Rows are points. Examples show where two turns around zero, p and q, send a point. Write where each new point lands after one turn and then the other. Backwards means that the second turn is done in reverse. Each puzzle has new turns, and all numbers are rounded.

Turn p:
|  6.4 | -0.8 | => | -0.8 |  6.4 |
| -2.0 |  1.3 | => | -0.8 | -2.3 |
| 2.2 | 1.1 | => | -1.6 |  1.9 |
| -6.5 | -1.6 | => |  3.2 | -5.9 |
Turn q:
|  1.2 | -3.5 | => | 3.5 | 1.2 |
| -5.6 |  2.8 | => | -2.8 | -5.6 |
| 4.4 | 0.7 | => | -0.7 |  4.4 |
Where do these land?
p, then q: |  2.2 | -4.6 | => | -3.3 |  3.9 |
q, then p: | -1.3 | -3.9 | => | 0.3 | 4.1 |
p, then q: | -0.8 |  7.2 | => |  2.5 | -6.8 |
p, then q: | -0.2 |  1.3 | => |  0.5 | -1.2 |

Turn p:
| 0.2 | 2.4 | 2.8 | 0.1 | => |  2.4 |  2.4 | -0.6 | -1.4 |
|  3.8 | -4.6 | -1.7 |  1.4 | => | -0.5 | -5.8 | -2.4 |  1.1 |
|  2.5 | -3.7 | -3.2 | -1.8 | => | -0.6 | -5.0 |  1.2 |  2.6 |
| -2.1 |  1.2 |  4.3 |  1.0 | => |  1.2 |  4.2 | -2.5 | -0.2 |
| -2.3 | -5.6 | -4.1 |  2.4 | => | -6.4 | -3.1 | -1.6 |  2.6 |
| -6.3 |  5.1 | -0.6 | -6.5 | => | -0.1 |  6.9 |  7.5 |  1.9 |
| 4.1 | 5.1 | 2.6 | 3.5 | => |  3.9 |  0.4 | -1.8 | -6.6 |
Turn q:
| -0.6 |  4.4 | -5.7 | -3.9 | => | -6.4 |  3.8 | -3.1 |  1.4 |
|  3.0 | -0.6 |  0.1 | -0.4 | => | -0.2 | -1.6 | -1.5 | -2.2 |
|  1.1 | -5.0 | -4.6 |  7.4 | => |  5.6 |  5.5 |  0.5 | -6.3 |
| -1.1 | -1.3 |  1.1 |  2.4 | => |  2.4 |  0.3 |  1.9 | -0.2 |
| -1.3 |  4.1 |  8.1 | -2.3 | => | -2.3 | -6.8 |  4.3 |  4.5 |
| -1.1 | -1.6 |  1.0 | -3.2 | => |  0.8 | -1.3 | -2.2 |  2.8 |
Where do these land?
q, then p backwards: |  0.3 | -0.1 | -1.8 | -2.5 | => | -1.2 | -1.8 |  1.3 |  1.8 |
p, then q: | -3.1 |  0.1 |  2.1 | -3.6 | => | -2.0 | -0.6 |  4.3 | -2.1 |
q, then p backwards: | -2.9 | -2.9 | -3.2 |  3.8 | => | -1.4 |  4.2 |  4.3 | -2.0 |
p, then q: |  7.5 | -2.0 |  1.4 |  6.6 | => |  1.9 |  3.2 | -9.5 | -1.1 |
q, then p: |  0.9 |  8.0 |  2.7 | -0.1 | => | -2.3 |  6.0 | -3.5 |  4.3 |
q, then p: | -2.8 | -3.2 | -1.3 | -4.2 | => | -2.8 | -3.1 |  0.0 | -4.4 |

Turn p:
| -4.2 | -0.1 |  1.5 |  5.8 |  1.0 |  1.2 | -0.9 |  0.5 | => |  1.7 |  4.3 |  0.0 | -2.5 | -3.3 |  3.6 | -1.9 |  1.3 |
| -0.3 |  1.5 | -3.3 |  4.8 | -2.0 | -4.7 | -2.5 |  0.1 | => |  4.4 |  3.3 | -2.0 |  3.8 | -1.1 | -1.4 | -4.0 | -0.3 |
| -0.9 |  2.6 |  1.2 | -0.6 | -0.6 | -1.1 |  6.8 |  5.8 | => | -0.3 |  2.7 |  7.9 | -0.3 |  2.5 | -2.5 |  1.0 |  2.8 |
| -2.2 | -3.5 |  3.3 | -4.6 | -2.9 |  2.7 |  4.9 | -3.4 | => | -1.5 | -5.1 |  2.0 | -0.3 |  2.8 |  5.1 |  4.2 |  4.0 |
| -0.5 |  1.5 |  2.4 |  0.6 |  4.7 | -5.5 |  0.1 |  0.7 | => | -3.6 |  4.0 |  0.6 |  0.5 |  3.1 |  0.1 | -4.6 | -1.3 |
|  0.3 |  2.8 | -2.7 | -7.1 |  2.2 |  5.9 | -4.6 | -4.3 | => | -2.6 | -3.9 | -8.1 | -4.6 |  1.1 | -3.4 |  4.8 |  0.0 |
|  7.0 |  4.5 | -2.3 |  1.5 |  0.1 |  2.0 | -3.9 | -1.7 | => | -0.8 |  1.7 | -4.4 |  3.0 | -3.4 | -4.7 |  3.6 | -4.5 |
|  2.7 | -4.8 |  1.1 |  4.3 | -6.1 | -4.7 | -4.5 |  4.9 | => |  2.6 | -2.8 |  3.1 |  5.9 | -6.7 | -0.6 | -7.0 | -0.8 |
| -2.1 | -4.4 | -1.1 | -4.8 |  3.5 |  4.2 |  4.6 | -2.5 | => | -0.1 | -4.2 |  1.0 | -5.5 |  5.1 |  3.7 |  3.9 | -1.1 |
Turn q:
| -6.1 | -6.0 |  5.4 | -1.7 |  0.3 |  0.6 | -2.4 |  0.1 | => | -0.9 |  5.1 |  1.0 | -5.6 |  1.9 |  1.3 | -6.5 | -2.2 |
|  0.1 |  2.5 | -4.1 | -1.9 |  1.2 |  1.9 | -3.6 |  5.5 | => | -0.3 |  3.4 |  4.4 |  5.1 |  1.5 | -0.2 |  2.0 |  3.4 |
|  1.6 |  3.2 | -4.5 |  4.8 | -3.7 | -5.0 |  7.7 | -3.7 | => |   0.3 | -10.1 |  -5.4 |   0.1 |   3.3 |  -1.5 |   4.9 |  -0.5 |
| -0.5 |  0.7 |  1.8 |  5.1 |  1.9 |  3.1 |  4.5 | -3.2 | => |  0.9 | -6.1 |  1.4 | -3.3 | -2.7 | -3.4 | -1.8 | -0.7 |
| -2.6 |  1.9 | -0.9 | -0.5 |  1.2 | -0.8 | -3.4 | -2.5 | => | -1.1 | -0.6 |  0.8 | -0.3 |  0.0 |  4.1 | -1.4 |  3.1 |
| -0.6 | -2.9 |  6.7 |  0.7 | -0.1 | -4.7 | -1.6 |  1.6 | => | -5.8 |  3.2 | -3.1 | -2.1 | -0.3 | -0.2 | -3.1 | -3.7 |
|  4.8 |  3.1 |  1.9 | -3.9 |  3.7 |  3.7 |  6.7 |  2.3 | => |  2.5 | -1.3 |  5.0 |  2.4 | -4.6 | -1.8 |  4.6 | -6.7 |
|  2.9 |  2.8 | -1.0 | -2.8 | -6.9 | -2.4 | -4.8 |  3.5 | => | -2.4 |  5.9 | -3.4 |  1.5 |  1.3 |  1.0 |  6.7 |  3.4 |
|  0.5 | -5.4 | -5.3 |  0.3 |  2.4 |  3.5 | -3.1 | -3.7 | => |  6.9 |  0.3 | -0.8 |  2.3 | -0.3 |  0.6 | -5.6 |  3.7 |
Where do these land?
p, then q: |  1.4 |  5.3 |  2.0 |  5.9 |  7.6 | -2.8 | -2.1 |  5.2 | => | -5.8 | -1.7 |  0.8 | -3.2 | -1.4 |  8.4 |  4.6 |  5.0 |
q, then p: |  4.7 | -1.2 | -5.7 | -2.7 |  0.2 | -5.6 | -2.4 | -1.2 | => |  6.5 |  4.2 |  0.2 | -1.6 | -3.1 | -0.3 |  2.9 | -4.5 |
p, then q: | -1.9 |  1.6 |  3.1 | -2.9 |  2.3 |  2.0 | -0.9 | -4.8 | => |  3.0 | -0.9 |  5.2 |  0.7 |  4.4 |  0.6 | -0.3 |  0.1 |
q, then p backwards: |  4.2 |  1.6 |  1.4 | -2.6 | -4.0 | -3.2 |  4.5 | -2.0 | => |  3.6 | -0.4 | -2.6 |  0.0 |  1.4 |  5.5 | -1.1 | -5.2 |
p, then q: | -4.0 | -2.0 | -3.0 | -0.5 | -1.3 |  1.1 |  0.6 | -5.9 | => |  5.3 |  0.2 |  2.1 |  4.9 | -1.1 | -3.0 |  0.1 | -0.4 |
p, then q backwards: | -5.5 | -4.6 |  3.3 |  1.6 | -1.9 |  5.9 | -0.4 |  4.3 | => | -2.9 |  4.5 |  3.0 | -0.1 |  1.2 |  5.6 | -2.0 | -6.8 |
p, then q backwards: | -3.3 |  1.4 | -5.6 |  1.6 | -0.7 |  5.2 | -5.2 |  2.9 | => |  3.3 | -3.1 |  2.7 |  2.4 | -4.3 |  5.8 |  1.2 | -4.8 |
p, then q: |  2.1 |  2.4 | -0.5 | -1.4 |  2.0 |  3.3 |  6.7 |  6.4 | => | -4.4 | -1.0 |  0.1 | -3.5 | -2.1 |  3.0 |  1.2 | -8.1 |
p, then q: | -0.7 |  0.8 |  4.4 | -3.2 | -1.3 | -5.1 |  3.2 | -3.0 | => | -2.9 | -1.0 |  5.5 |  0.3 |  0.7 | -3.4 | -5.0 |  1.2 |
q, then p: |  3.0 | -5.2 |  0.5 |  4.2 | -2.9 | -0.8 | -4.0 | -1.7 | => |  4.4 |  0.0 | -2.1 |  0.7 |  0.5 | -6.8 | -3.2 | -0.6 |
